Each row of a before or after table is a point. One or more steps were done to the points. Then noise was added and the rows were shuffled. The steps act on columns, c1 being the first. Name the steps. A step turns or swaps two columns, mirrors them in a line or flattens them onto one, adds a multiple of one to another, or multiplies or shifts one. Angles are multiples of 10 degrees, from the lower column toward the higher: turns from -170 to 170, lines from 10 to 170 but not 90. Use the fewest steps. Two steps may share a column if one is a turn and the other turns, adds or multiplies; they go together, in the order done. Otherwise the lowest column goes first.

Before (8 x 3)
[[-19 -18  35]
 [  9  17   8]
 [ 13  25 -37]
 [ -3 -23 -10]
 [ -6   3 -13]
 [ 10  18   4]
 [-38  11   4]
 [-25  60  14]]
After (8 x 3)
[[ -2  11   9]
 [  0  19   3]
 [  7  27 -35]
 [  4 -25 -14]
 [ -1   2  -9]
 [ -1  18   6]
 [ -6  61  17]
 [ -4 -16  38]]
Steps: flatten c1 and c3 onto the line at 100 degrees

Before (13 x 8)
[[  2   2  13  15 -21  25 -10  -6]
 [ -9  -4   4 -43 -12 -53 -17 -18]
 [-11   2  13  29 -14  21 -18   8]
 [-17 -26 -16 -58  24 -34   4  -4]
 [-19 -10   7   4  -1  34 -25  14]
 [  2  29 -46 -33   2 -20   1  22]
 [ -1  60 -14 -26  26 -24 -14  -9]
 [-23 -12  13  19  -8   3  11  -3]
 [ 14 -11  18  25   4  25  13   6]
 [-43 -32 -31 -35  31 -60  -1   7]
 [ -5 -37 -13 -18  21 -33 -19 -25]
 [-15 -10  34   1   4  10  -8  31]
 [-29  17   6 -10  -5  29   6  -3]]
After (13 x 8)
[[-28  39 -30 -38 -24 -62   1 -34]
 [-33  10  36   3  -1   7  -7   2]
 [-10 -20   6  -8   1  30   4 -27]
 [ -4  29 -19 -59 -19 -36   3 -17]
 [-21 -26 -45 -33  -6 -18   1  15]
 [  8 -56 -13 -25 -37 -25 -17  -6]
 [-23  10   7   5   6  35 -25  -7]
 [  6 -10  14  14  20  27 -13  -1]
 [ 20  41 -12 -15 -15 -32 -18 -17]
 [-12  -5  13  27  15  21 -20  -5]
 [ 12   2   4 -45  11 -53 -16 -16]
 [  1  14  18  24  -1  27  14  13]
 [ -9  12  13  19  12   3  11 -21]]
Steps: turn c1 and c8 by 60 degrees; turn c2 and c5 by -170 degrees

Before (14 x 12)
[[-20  18 -27  19 -11  23  53 -38 -35  25   0 -21]
 [ 41 -24  11 -48  15  -6 -14 -13 -11  -2  23  16]
 [-18  43  -3 -11 -39  17  35 -31 -19  -8 -27 -23]
 [-27   7  25  30 -25   8   2  30   2  39  -8  34]
 [  5  -6  30  54 -24   4  -4  42  21  29  -6  -6]
 [-11  37 -17   7  -6  40  16  -1 -31  -6 -18 -29]
 [-37  30  15  18  -3  -9   0  43   4  39  -7 -21]
 [ 31 -20 -18 -60   9  -5  13   0   9   0 -28   2]
 [  5  40 -10  -1  -2  18  52   0 -14  -6 -11  10]
 [  3 -19 -30 -21   5  13  11 -31   9 -37  12  17]
 [ 17 -31  14 -32  29 -12   6 -10 -13 -22 -34  23]
 [ -3  -9   2  25 -31 -14 -18  53 -15  22 -17  28]
 [ 23   3  -9 -10  15  10 -16 -19  11  13 -21  22]
 [ -6  -2   2 -30  -6  43  23   7  -9   1 -28   3]]
After (14 x 12)
[[-12  37 -15   7  -6  40  15   0 -30  -6 -17 -28]
 [-27   8   3  30  36   7   2  30   2  39  -8  33]
 [ 23   4   3 -10 -18   9 -16 -19  11  13 -20  24]
 [-36  30  10  18  11  -8   0  42   4  40  -7 -22]
 [ 30 -20  -8 -60 -18  -5  13   0   8  -1 -28   2]
 [-20  18 -27  19  -9  22  52 -37 -34  25   0 -21]
 [  2 -19 -20 -21 -22  14  11 -30  10 -37  14  18]
 [ 17 -31  29 -33 -13 -12   6 -10 -12 -23 -34  22]
 [-19  43 -28 -11  27  18  34 -30 -19  -9 -28 -23]
 [ -6  -2  -2 -29   6  43  22   8  -8   0 -28   3]
 [ -3  -9 -18  27  25 -14 -18  51 -15  22 -16  29]
 [  6  40 -10  -1  -4  17  53   1 -14  -6 -11  10]
 [  5  -6   9  52  37   3  -3  42  22  28  -6  -6]
 [ 42 -24  18 -48  -4  -7 -14 -14 -11  -2  23  17]]
Steps: mirror c3 and c5 in the line at 20 degrees
